Each row is a point. Two turns around zero, p and q, are shown by what they do to some points. Write where each new point lands after one turn and then the other. Backwards means that the second turn is done in reverse. Each puzzle has new turns, and all numbers are rounded.

Turn p:
[ 41 -23  20] -> [ 5 46 21]
[-28  71  -9] -> [  3 -33 -70]
[ 26 -35 -14] -> [20 15 38]
[-39 -13   3] -> [-28 -29  10]
Turn q:
[-20  -4  31] -> [ 32 -16  11]
[16 65  6] -> [20 64 -1]
[ 53 -62 -16] -> [-40 -40 -61]
[-33  23  -6] -> [ 5 14 38]
[-17 -22 -16] -> [-18 -22  15]
Where do these land?
q, then p: [-70   4  47] -> [-15  81  17]
q, then p: [43 12 10] -> [ 39 -21 -13]
q, then p: [ 33 -33 -27] -> [ -1 -50  20]
q, then p: [-34  23  -1] -> [-21  30 -18]
q, then p backwards: [ 28  -6 -29] -> [-15  15  35]

Turn p:
[-15 -25  25   5] -> [ 14 -34   4 -13]
[-49 -27   6  26] -> [ -6 -58  11  18]
[ 28  30   4 -22] -> [15 44  2 -6]
[ 50 -32 -56 -23] -> [-60  32 -26 -43]
[20 76 36 23] -> [ 63  42 -16  45]
[-35 -22 -14  -9] -> [-24 -27  26   0]
Turn q:
[-12   3  53  88] -> [99 22 15 13]
[ 6 37  5  3] -> [ 3 -2 -9 37]
[-27 -13  -9 -26] -> [-28   4  26 -12]
[ 18 -14  10 -21] -> [-15  17 -19 -14]
[ 15 -13 -59 -44] -> [-59 -40 -13 -23]
Where do these land?
p, then q: [ -7  -5  16 -36] -> [-13  35 -14   7]
p, then q: [ 54 -27  -3 -75] -> [-78  32   2  47]
q, then p backwards: [-33 -28 -27  33] -> [-28 -24  38 -30]
p, then q: [ 32 -13  41  22] -> [-29 -30 -36 -19]
p, then q: [-30  28 -21  19] -> [48 -5 14  2]
q, then p backwards: [ 8 56 39  6] -> [-2 59 -8 34]
q, then p backwards: [-24 -12 -45  32] -> [-40 -32  33  -9]

Turn p:
[ 41 -11  -3  -6 -28   4] -> [  6 -10 -42 -19  20  -4]
[-10 -18   5  24  22  32] -> [ 5 12 11 41 23 -3]
[-10  32  12  38   0 -41] -> [-17  11  -5   8 -44  44]
[ -4   9 -15  -7  -3   9] -> [ -2  13   7 -13   6  -6]
[ -1 -13  -5 -34   3 -29] -> [ 21 -28  10 -25 -15  -8]
[ 20  30 -19  -3  13 -18] -> [ -4   3   8 -30   3  34]
[-20 -22  39 -10   8  59] -> [-23 -12  13  46  30 -47]
[-17  -8 -14  -2 -16 -16] -> [ 15  10  -2  -9 -23 -11]
Turn q:
[11 -7  9  2 -5 -6] -> [-4  7  1 -8 -7 12]
[ 3 -5 19  6 22  7] -> [21 12 17  2 -7  5]
[ -5  30 -11  12  15  12] -> [  7  13  -4  21   4 -30]
[ 11 -19 -97  -4   0  12] -> [ -2 -24 -70  43  50  17]
[  7  35  -3  -6  47 -46] -> [ -2   2   4  52 -53  -9]
[-11  -9  17   7 -19  17] -> [ -1   3  15 -26  17  -3]
[-21 -14  27 -18 -16   3] -> [  0 -21  23 -31  -1   1]
[ 14  -1  15 -15 -20   4] -> [ -2   0  -8 -29 -11   2]
[ -9 -10  23  17 -23  -4] -> [-19   9  23 -22   8   5]
Where do these land?
p, then q: [ 6 33 17 11 -1 18] -> [  5 -15  23  12  19 -24]
q, then p: [-10  -4 -22  27 -13 -14] -> [-2 16 28 24 -9  5]
p, then q: [ -6 -41  41 -32   8  11] -> [-18   5  24  13   2  59]
q, then p backwards: [ -1  -8 -24 -19  13  18] -> [ 22 -31   5   2   1  -4]
p, then q: [ 48 -34 -12  17 -12 -17] -> [ 22   8 -53  20  16  19]
q, then p: [-13  26 -13  32  13 -33] -> [-15  25  -2  30 -36  16]
q, then p: [-18  -7  32 -12   0  11] -> [ -7 -37 -10  -3   2 -10]
q, then p: [ -7  36 -20 -25  -8   5] -> [ 38   4  -7 -13 -26   7]
